Rows are points. Each copy is the shape, with its points in the same order, turned, moved and blurred by noise. Say if it was mirrored as well.
(in the rows, 128 means zero)

Shape (8 x 3)
[[101 123 170]
 [ 94 106 151]
 [ 57 146 126]
 [ 72 148  71]
 [152 169 132]
 [135 167 101]
 [140  98 132]
 [106  89 164]]
Copy 1 (8 x 3)
[[146 136 154]
 [152 135 131]
 [164  81 115]
 [132  66  75]
 [ 79  99 157]
 [ 84  80 126]
 [104 151 118]
 [147 158 133]]
Copy 1 is: only turned
Copy 2 (8 x 3)
[[133 136 195]
 [159 118 180]
 [135  74 210]
 [132  39 153]
 [ 88 126 141]
 [ 96  90 128]
 [159 136 136]
 [169 137 186]]
Copy 2 is: only turned
Copy 3 (8 x 3)
[[152 167 140]
 [130 170 126]
 [180 186  90]
 [180 168  38]
 [194  97 120]
 [189 116  88]
 [121 123 115]
 [110 170 145]]
Copy 3 is: only turned
Copy 4 (8 x 3)
[[ 85 114 125]
 [ 85 130 147]
 [ 81 188 128]
 [126 209 144]
 [149 132  84]
 [152 157  97]
 [132 105 159]
 [ 82 112 160]]
Copy 4 is: mirrored

Shape (8 x 4)
[[117 134 157 119]
 [133   7  57 122]
 [136 118 152 150]
 [206 121 157 119]
 [115 103 156 120]
 [121 120 110 120]
 [150 133 138 149]
 [123 144  87 110]]
Copy 1 (8 x 4)
[[107 139 117 130]
 [219 120  87  16]
 [140 128 100 143]
 [174 110 165 158]
 [130 153 109 116]
 [124 109 109  95]
 [140 103 109 146]
 [107  83 118  87]]
Copy 1 is: mirrored
Copy 2 (8 x 4)
[[109 121 117 144]
 [242  96 198 173]
 [133 120 103 175]
 [147  54  69 155]
 [120 112 137 162]
 [155 129 127 134]
 [145 118  84 160]
 [163 141 114 103]]
Copy 2 is: mirrored

Shape (10 x 6)
[[154 124 132 154 172 141]
 [154  74 132  80 123 178]
 [144 108 158 163 110 101]
 [143 175 201 112 205  79]
 [151 157  42 141 117  54]
 [165 118 195 134 156 109]
 [168 134 115 121 151 105]
 [132 135 156 133 102 168]
 [142 173  92 106 148 115]
 [ 63 130 105 173 148 159]]
Copy 1 (10 x 6)
[[ 65 153 128 128 133 155]
 [127 114 144  60 159 178]
 [111 169 172 122 134 102]
 [ 54 134  93 110  44  85]
 [130 193  59 150 192  75]
 [ 66 145 158  89  91 107]
 [ 87 148  95 108 148 112]
 [124 101 163 135 138 139]
 [106 124  62 137 148 115]
 [139 158 123 195 118 189]]
Copy 1 is: mirrored
Copy 2 (10 x 6)
[[157 118 118 148  92 161]
 [ 91  67 114  84 119 170]
 [134 142  65 127 117 118]
 [169 144 118 206 196 160]
 [100 226 164 127  88 111]
 [154 122  71 146 154 164]
 [127 153 136 132 120 158]
 [153  85 106  99 123 107]
 [129 146 177 136 127 127]
 [133  83 133 171  61  75]]
Copy 2 is: only turned

Shape (12 x 6)
[[181 125  78 145 104 182]
 [107  82 161 152 108 111]
 [173 156 103  91 188 174]
 [ 88 145 176 103  91  94]
 [128  94 136 121 105 107]
 [185 112 147 195 120 122]
 [ 87 164  93  94 156  83]
 [126 136 127  83  98  80]
 [174 144 133 158 146 143]
 [143  96 173 110  60 130]
 [173 157 123 133 182 174]
 [164 169 104 154 164 190]]
Copy 1 (12 x 6)
[[150 172  73 114 123  87]
 [ 68 122 156 118  85 131]
 [185 102  79 167 156 128]
 [132 119 206 138  62 147]
 [104 124 131 121  70 138]
 [ 71 186 109 162 117 125]
 [175 110 154 109 115 207]
 [155 126 148 130  50 169]
 [122 159 111 166 140 127]
 [106 133 150 141  39  91]
 [152 129  95 173 171 120]
 [160 152 101 151 183 106]]
Copy 1 is: mirrored
Copy 2 (12 x 6)
[[159 157 130 112 109  45]
 [105  89 137 119 108 147]
 [135 226  72 125 139  88]
 [ 96 132 175 171 144 169]
 [122 110 125 137 130 133]
 [159 122 121 122  48 118]
 [151 178 141 125 190 178]
 [143 132 143 175 172 144]
 [152 170 109 125  79 112]
 [ 96  93 148 180 109 102]
 [133 214  91 119  97 101]
 [142 223 116  98  97  78]]
Copy 2 is: mirrored
Copy 3 (12 x 6)
[[ 68  76 172 184 112 138]
 [133 180 152 137 142  91]
 [ 83  39 133  87 135 143]
 [150 183 114 104  97 150]
 [146 150 148 135 140 129]
 [ 56 152 130 156 167 101]
 [178  94  72 114 109 126]
 [163 138 104 126 131 176]
 [ 55 113 120 131 142 115]
 [111 182 174 131 119 162]
 [ 59  65 131  99 129 114]
 [ 49  59 131 117 100 110]]
Copy 3 is: only turned

Shape (14 x 8)
[[146  83 110 107 149 137 107 153]
 [166 113 141 142 181 118 123 141]
 [198 106 149 169 150  80 126 144]
 [135 128 145 182 115 107 116 183]
 [201 120 142 136 129  73 117 122]
 [105 138  94 180 178 190 145  91]
 [ 82 115 174  75  88 116 101  45]
 [146 100 115 145 173 118 149 143]
 [177 122 181 131 124 100 146 142]
 [165 165 165 130 139  59 130 175]
 [ 66 178 130 116 106  81 126  94]
 [128 133 152 107 213 100  62 130]
 [104 164 175 108 123 104 133  92]
 [ 68  80 154 104 129  80 118  89]]
Copy 1 (14 x 8)
[[118 165 158 162 119 124  92 148]
 [149 130 168 152 154 142 113 176]
 [134  84 138 129 151 139 102 208]
 [107  75 155 132 149 109  82 133]
 [121 103 103 125 138 150 120 202]
 [141 114 226 169 106 147 187 107]
 [166 144  88 101  58 197 118  78]
 [153 122 171 170 126 108 118 165]
 [152 109 130  94 141 126 101 173]
 [153  94 103 125 191 101 102 156]
 [168  89  76 150 109 134 147  60]
 [173 158 145 178 184 184  94 132]
 [179 112 100 106 127 144 131  94]
 [194 122 104 148  71 163  84 100]]
Copy 1 is: mirrored
Copy 2 (14 x 8)
[[161  86 141 119  99 155 169 129]
 [146 101  93 177 104 158 157 117]
 [147 121 106 198 129 182 171  85]
 [116 174 116 138 123 182 168 123]
 [174 106 115 179 163 174 164  85]
 [ 92 117 128 153 120  68 130 169]
 [116  39 146  92 215 178  89 122]
 [126  98 108 150 103 136 169 101]
 [151 119 107 166 131 190 121  69]
 [169 157  61 145 144 194 150  75]
 [114 122  87  71 222 131 125 117]
 [158  66  50 138 129 182 165 172]
 [129  99  87 116 189 155  91 112]
 [ 87  52 113  86 173 175 156 105]]
Copy 2 is: only turned

Shape (15 x 9)
[[163 196 131  90  99  83 179 105 102]
 [126  95 129 105 184 166 115 151 117]
 [145 103  87  97 156 175  94 139 126]
 [ 94 210  76 118  98 104 161 168  97]
 [178 135 162 153  93 161 128 126 169]
 [151 127 141 120  75 144 174 104 175]
 [169 143 143  74 105 109 187 106  98]
 [ 91 116 127  95 168 127 101 119 121]
 [163 133 150 122 153 182 175  87 133]
 [ 98 113  96 142 159 126 104 199 121]
 [166 177 105 118 115  80 174  97 136]
 [147 112 125  77 168 156 148 143 164]
 [ 95  96  67 119 138 152 117 159 115]
 [116 152  80 161  93  95 153 173 104]
 [145 123 133  65 142 158 129 118 128]]
Copy 1 (15 x 9)
[[137  44 174 101 166 150 100 132 112]
 [ 81 157  94 154  88 153 106  98 131]
 [111 159 123 168  92 116  99  64 129]
 [158  65 168 116  83 102  75 159  76]
 [118 161 143  70 149 127 160  76  95]
 [136 106 171 105 136 142 189  92 102]
 [121  76 171 126 168 183 115 113 118]
 [129 123  74 161  97 139 120 117 140]
 [ 52 116 134 131 151 140 161  86 114]
 [127 163 111 121  38 128  88 135 126]
 [131  58 180 101 149 114 123 121 148]
 [ 88 112 122 127  83 152 125  63 136]
 [137 157 139 175  41 118 111 114 123]
 [158 126 185 103  78 108 102 164 109]
 [112 110 118 147 125 163 119  65 118]]
Copy 1 is: mirrored
Copy 2 (15 x 9)
[[121  92 137 216 170 143 150 174  91]
 [164 120 112  93  98 167  90 135 109]
 [119  91 112  86  95 133  81 140 118]
 [134 122 112 148 170 125 161 249 109]
 [128 140 124 166  87  63 122 107  92]
 [104 133 132 157 155  77 124 113  60]
 [126 107 124 206 186 145 108 135  96]
 [148 119 155  87 123 178 126 139 118]
 [134 124 156 177 108 126  72 131  50]
 [151 152  78  82 102 141 137 173 133]
 [ 82 114 134 187 155 141 160 170  63]
 [155  95 108 112 130 133 105 111  57]
 [118 141 108  63 122 138 109 167 123]
 [103 169  85 141 141 122 161 211 128]
 [152  82 132 125 138 140  91 125  96]]
Copy 2 is: mirrored
Copy 3 (15 x 9)
[[112 140 142 165  21  97 185  83 146]
 [151 156  98  98 164 125 132  84 124]
 [125 148 112 120 161 131  95  58 143]
 [148  98 114 148  49 118 149 109 229]
 [111 131 210 119 108 126 118 119 103]
 [ 73 122 174 125  89  78 126 125 115]
 [114 141 133 155  62  63 177  74 116]
 [114 161  90 126 157 137 164 101 154]
 [101 124 132  81  93 115 143  77  77]
 [180 145 101 126 151 142 110 134 180]
 [ 95 150 132 158  26 118 145 106 139]
 [118 180 121  84 125  91 117  87 134]
 [136 119  81 136 158 118  94 104 171]
 [161 101 118 172  72 121 114 146 180]
 [105 158 128 114 133  96 147  59 135]]
Copy 3 is: mirrored
Copy 4 (15 x 9)
[[ 81 130 120 146 146  95  38 164 177]
 [188 137 122 107 106 148 145 108 150]
 [145 135 115  71  83 128 145  99 143]
 [ 94  71  53 124 166 112  80 166 133]
 [120 183 159  77 176 106 129 130 160]
 [ 64 178 147 122 187 123 125 118 170]
 [ 91 142 137 145 134 134  56 142 201]
 [163 112 124 157  96 121 141 126 139]
 [139 206 121 120 128 148 122 139 188]
 [182  85 106 100 143 134 134  97  96]
 [ 82 156 121 151 146  99  48 147 130]
 [151 168 104 124 119 117 128  66 179]
 [125  97 102  97 114 155 149 101 103]
 [105  91 101  99 182 142  83 141 100]
 [130 146 125 124  95 115 125 108 190]]
Copy 4 is: only turned

Shape (15 x 11)
[[ 86 128 114 145  93 117 102 165 132 156 146]
 [114 189 146 197 142 142 127 100 111 121  85]
 [ 72  79  63 104 108 128 150  92 115 120 131]
 [ 88 140 152 192 162 148 189 115 100 136  97]
 [164 132 156 165 172 154 118 118 105 149 153]
 [136 146 106 134  86  99 118 165 101 203  99]
 [106 136 207 180 131 128 162 131 162 145  94]
 [150 124 141 171 102 159 168 111 171 106 121]
 [136 149 176 134 151 192 111 131 122 134  97]
 [ 53 103  84 138  44 136 151  94  79 118 174]
 [120 192 171 149 165 144 182 132 161  91 122]
 [ 83 109  74 165  90  83 117 185  98 130 115]
 [ 95 119 107 149 106  76  83 132 122 153 112]
 [114 158 106 136  84  73  93 144 132 195 150]
 [111  70 105  78  63 117 143  78  54  76 173]]
Copy 1 (15 x 11)
[[112 184 133 167 115 103 120 134 180 134  73]
 [151 189 144 169 120 163 140 129 112  80 170]
 [ 85 114 158 127  53  84 162 143 184  82  94]
 [176 179 121 121  91 172 158 139 157  59 140]
 [163 141 107 133 124 156 173 102 106 139 111]
 [114 189  82 158 133  60 120 107 174 127 129]
 [166 186 149 101 175 171 128 148 167  94 132]
 [ 94 140 148 106 148 179 132 103 145  76 115]
 [152 176 130  96 120 148 123 130  81 128 116]
 [120 116 181 182  58  86 121  97 194  61  57]
 [140 138 117 134 143 210 106 181 126  83 130]
 [ 95 186 124 179  66 109 124 116 226 133 117]
 [110 180 151 170 112  83 150 132 187 148 129]
 [110 167 109 203 156  68 141 129 181 136 102]
 [131  44 179 142  42  80 108  84 177 110  94]]
Copy 1 is: mirrored
Copy 2 (15 x 11)
[[116 103 136  64 144 156 134 122 156 167 140]
 [123  94 113 161 100 110 105 137 112  97 167]
 [135 156 194 129 140 208 150 128  92 181 136]
 [165 108 118 153  87 100 148 145  80 156 173]
 [126 115 111 127 150  86 137 150 101 115  85]
 [108  97 188  31 138 109 136 127 120 105 168]
 [141 121  56  93  99 120 139 167  86 120 177]
 [ 91 186 109 125  98 132 153 179 114 120 140]
 [104  81  92 119 103 129 160 158  93  94 111]
 [127 130 199 120 149 198 122 191 135 212 156]
 [166 137  86 130  50 134 138 161 130  99 128]
 [139 120 176  91 165 147 164  97 167 156 187]
 [120 117 139  87 180 162 113  99 126 127 166]
 [118 113 158  35 155 142  82 118 146 131 146]
 [154 152 211 135 196 223 153 215 113 146 111]]
Copy 2 is: only turned
Copy 3 (15 x 11)
[[ 81 110 174 146 138 146 142 145 116 127 140]
 [225  93 183 144 107 145 132 131 143 136 127]
 [ 99 132 157 111 129 136 140 140 118 101  21]
 [216 141 198 123 100 124 109 145  94 157  95]
 [175 152 109  98 115 136 121 133 150 164 144]
 [ 95 112 182 110 127 116 152  86  97 109 176]
 [204 115 178 173 169 117 106 126  95 185 125]
 [172  91 150 119 158  76 138 159 145 180  88]
 [167 140 150 137 142 127  87 108 195 152 135]
 [ 99 154 198  97 121 126 210 173 128 127  50]
 [207 116 160 183  99  82 101 176 142 152 113]
 [ 89  81 203 104 138 156 140 173  88  94 125]
 [110  88 151 127 151 167 158 125 100 109 130]
 [ 80  92 141 151 113 133 186 117  90 117 157]
 [118 180 134  97 166 113 204 190 147  69  31]]
Copy 3 is: only turned

Shape (17 x 12)
[[156 116 166 145 145 142 137 140  74 114 175 106]
 [ 70 118  97 127 144 116  84 146 159 109 129 169]
 [107 105  87 115 134 125 120 140 207 118  88 163]
 [113 134  62  99 117 133 136 152 200  96 125 142]
 [ 98  66  72 137 141 128 125 157 196  84 132 120]
 [139 170 140 142 130 165 155 118 107 171 176 118]
 [145 137 172 173 135 151 112 178  66 168 145 116]
 [184 114 152 126 161 164 113 134  60 132 120  98]
 [159 122  87 125 114 154 112 162  66 152 137  81]
 [127 101 173 180  99 166 109 175  46 124 166 126]
 [124 138 179  94  66  90 197 195 191 134  90 144]
 [104 104 177 140  72  58 187 140 125 167 108 124]
 [151 148 125 184 114 156 139 127  60 103 121 141]
 [170  91 138 148 132 167 157 158  49 170 160 158]
 [194  98 149 170 101 124  75 140  90 142 183 136]
 [151 158 101 168 173 112 151 183  85 120 140 134]
 [119  94 187  55  51  60 166 163 115 134 134 148]]
Copy 1 (17 x 12)
[[109 107  90 105  64 110 134  85  90 114 142 119]
 [177 146 120 120 146 131 111 123 147 174  69 155]
 [168 168 156 115 188 140 123 120 175 129  99 155]
 [177 166 123 143 181 139 140 131 163  89  80 144]
 [194 139 155 106 182 130 137  88 128 106  60 129]
 [132 134  75 122  75 165 119 112 108  90 166 177]
 [111 151  81 102  77 123 133  74  62 162 179 150]
 [ 64 145 115  83  80  93 128  93  92 109 155 136]
 [ 89 159  87 131 121 101 150  94  57  95 123 163]
 [141 125  95 129  57  80 142  40  69 163 158 146]
 [131 157 153 208 160 168 134  75 188 132 175  87]
 [114  91 162 197 146 178 119  68 110 155 181 124]
 [130 119 124 122  76  76 166 137  95 135 164 169]
 [ 95 118 106  96  74 123 184  49 102 124 157 189]
 [117  95  60  95 125  67 123  57  93 135 166 160]
 [119 139  91 100 111 139 201 135  91 143 143 116]
 [ 73  95 122 226 136 151 119  37 163 152 129 111]]
Copy 1 is: only turned
Copy 2 (17 x 12)
[[131 133 121 168 112 126  95 122 138 177 116 156]
 [158 114 189  97 145 138 149 169 143  85 176 139]
 [158 119 172  52 145 100 178 172 144  88 137 101]
 [173 135 165  55 111 135 155 158 175  86 129  85]
 [151  88 191  80 121 133 186 153 194 125 124 107]
 [157 116  92 158  95 112  80 118 110 124 138 102]
 [125 115 132 191 129  83  64 128 121 120 112 163]
 [143 126 102 136 148  99  95  91 125 157  84 183]
 [141 105 109 136 149 121  72  93 176 109  87 141]
 [133 127 170 211 147  96  63 112 157 163 133 156]
 [108 210 172 112 124  96 134 204 114 106  69  43]
 [ 52 165 138 160 167 113 132 176 113 129 115  58]
 [129 159 128 151 126  78 103  72 153 133 158 148]
 [111 106 131 131 132  75  31 111 130 174 128 137]
 [145 120  97 167 158  85  82 171 190 166 144 169]
 [ 90 133 134 121  76 106  97 113 153 101 133 170]
 [ 92 207 157 125 187 158  89 205 122 155  94  71]]
Copy 2 is: mirrored
